Every row gives one point. Each copy is the shape, with its points in the same order, stretched, turned, moved and blurred by noise. Is it also mirrored, or only turned?
In the rows, 128 means zero.

Shape (7 x 2)
[[128  92]
 [137 140]
 [132  54]
 [ 55 120]
 [142 140]
 [140 143]
 [144 128]]
Copy 1 (7 x 2)
[[113  99]
 [142 133]
 [104  63]
 [ 54 155]
 [145 135]
 [141 137]
 [141 121]]
Copy 1 is: only turned
Copy 2 (7 x 2)
[[147 106]
 [140 152]
 [157  72]
 [ 72 110]
 [143 148]
 [143 155]
 [146 140]]
Copy 2 is: only turned
Copy 3 (7 x 2)
[[123  84]
 [142 133]
 [116  52]
 [ 69 145]
 [154 132]
 [147 130]
 [157 120]]
Copy 3 is: only turned

Shape (7 x 4)
[[122 136  94  58]
 [159 144 152  99]
 [132 113 173 127]
 [ 97 105  89 101]
 [138 156 111 164]
 [146 114 171  98]
 [170  86  97 155]]
Copy 1 (7 x 4)
[[120 152  69  85]
 [164 151 124 110]
 [146 129 156 116]
 [ 93 118  95 106]
 [125 162 128 173]
 [161 124 139  99]
 [152  83  96 159]]
Copy 1 is: only turned
Copy 2 (7 x 4)
[[144 125  83  56]
 [165 133 140 106]
 [129 106 158 128]
 [119 100  76  93]
 [150 136  99 165]
 [146 106 158 100]
 [173  70  94 148]]
Copy 2 is: only turned
Copy 3 (7 x 4)
[[105 119  92  65]
 [128 158  98 123]
 [107 145 115 162]
 [104  73 118  94]
 [165 128 155 137]
 [101 160  81 149]
 [171  95 102 170]]
Copy 3 is: mirrored

Shape (10 x 6)
[[125  96 128 145 125 113]
 [191 132 184 154 159 138]
 [175  70  88  96 104 164]
 [116  76 105 122 128 141]
 [172 116 114 159  88 140]
 [148 171 157 166 165 145]
 [143 153 172 153 183 125]
 [142 155 173 157  90 134]
 [132 100 113 142 176 105]
 [102 133 108 111 120  84]]
Copy 1 (10 x 6)
[[127 116 121 139 136  85]
 [189 122 155 185 171 140]
 [175 101 107 110  73 120]
 [118  96 115 107 112 102]
 [168 127 108 184  96 111]
 [135 151 134 187 176 158]
 [138 140 148 165 196 141]
 [140 142 165 204 119 125]
 [133 122 100 114 174 100]
 [106 165 129 111 131  83]]
Copy 1 is: only turned
Copy 2 (10 x 6)
[[114 124 139 140 115 111]
 [192 130 179 147 166 124]
 [142  52 105 113 109 162]
 [ 95  99 123 126 124 140]
 [162 124 140 130  84 155]
 [169 181 156 133 167 138]
 [154 169 161 143 179 106]
 [161 163 186 106 100 125]
 [116 126 117 162 158 108]
 [112 151 109 103 114  71]]
Copy 2 is: only turned

Shape (14 x 9)
[[155 139 103 149 149  87 166  86 140]
 [166 107 103 101 151 131 125  81 108]
 [ 99 152 115 130 145 128  61  65 118]
 [ 70 115  82  73 150 150 112 138 118]
 [168 137 135 121 119  95 163 118 125]
 [129 136 160 134 175 146 155 134 145]
 [104 117  73 138 144  84 145 105 136]
 [189 115 113 160 101 110 112 129 154]
 [156 103 146 149 112 119 147 100 117]
 [140 129  43 110  94 171 151 174 121]
 [131 176 162 114 103 100 129 131 174]
 [134 157 148 120  82 140 103  95 120]
 [184 137 171 156 139 131  99 147 100]
 [161 128 162 184 101 123 131 147 193]]
Copy 1 (14 x 9)
[[140 121 121 121 123 109 178  61  75]
 [129  58 127 114 125 110 116  78 108]
 [ 91 116 132 181 159  99 106 113 124]
 [106 139 132  90 165 129  42 113 118]
 [130 111 138 100  84 120 165  86  99]
 [161 121 144  97 159 141 155 109 146]
 [129 156 105 132 131 104 121  79  77]
 [113 101  67 133  77 110 169 127 114]
 [141  92 121 142  82 149 148  80 123]
 [ 73 108  65  66 113 175  98 129  75]
 [ 87 169 149 103 104 106 172 118 145]
 [ 66 107 134 146  92 139 138 109 144]
 [151  71 126 136  99 134 158 160 131]
 [132 150  74 131  91 133 197 133 158]]
Copy 1 is: mirrored
Copy 2 (14 x 9)
[[153 157 134 143 127  60  92 128 171]
 [134 136 136  80 139 101  64  77 170]
 [152 114  65 118 137 102  67  80 103]
 [118  97  98  72 211 124 126  93 134]
 [135 162 154 102 101  89  96 144 150]
 [155 176 140 154 166 133 124 120 131]
 [158 100 118 118 173  48 116 140 162]
 [152  99 144 159  82 104 105 129 167]
 [113 137 169 134 119  77  75 110 138]
 [ 55  85 107 104 155 132 141 134 200]
 [169 166 119 126  86 130 149 139 113]
 [103 144 111 101  81 119 101  97 109]
 [146 148 138 147 109 158  49 146 118]
 [164 126 164 200  91 119 150 127 134]]
Copy 2 is: mirrored
Copy 3 (14 x 9)
[[175 132 134 192 114  99 137  83 144]
 [178  92 116 169  89 155 130  97 137]
 [118 104  66 138 140 125 100 110 160]
 [138 113  64 126 108 138 181 163 123]
 [178 140 165 145  93 110 134  97 139]
 [141 136 165 121 155 136 177  96 120]
 [151 129  90 195 110  91 149 129 132]
 [165 160 168 170 114 142  97 131 154]
 [132 129 169 159  98 132 124  95 119]
 [177 194  93 149  69 165 163 155 128]
 [139 156 170 107 132  98 135 122 188]
 [119 143 132 109 100 135 102 105 166]
 [166 145 179  99 136 149  89 100 106]
 [117 185 213 148 155 131 126 127 163]]
Copy 3 is: only turned
Copy 4 (14 x 9)
[[125 108 122 176 144 141 135  93 154]
 [161 104 122 150 130 121  73 117 141]
 [113 182 141 139 132 159  72 157 156]
 [116  99 127  66 117 125 104 158 174]
 [156 130 116 140 124 114 141  87 126]
 [143 118 126  90 186 126 136 119 123]
 [ 89  96 140 155 122 144 132 118 170]
 [165 137 145 189 120 110 154 146 125]
 [158 121 159 146 127 144 118  97 104]
 [169  79  99 112  73 134 177 174 166]
 [149 189 128 106 142 106 173 110 157]
 [171 190 140 115 106 152 119 126 132]
 [166 171 113 137 141 108 120 148  64]
 [161 152 171 152 161 123 194 140 120]]
Copy 4 is: only turned
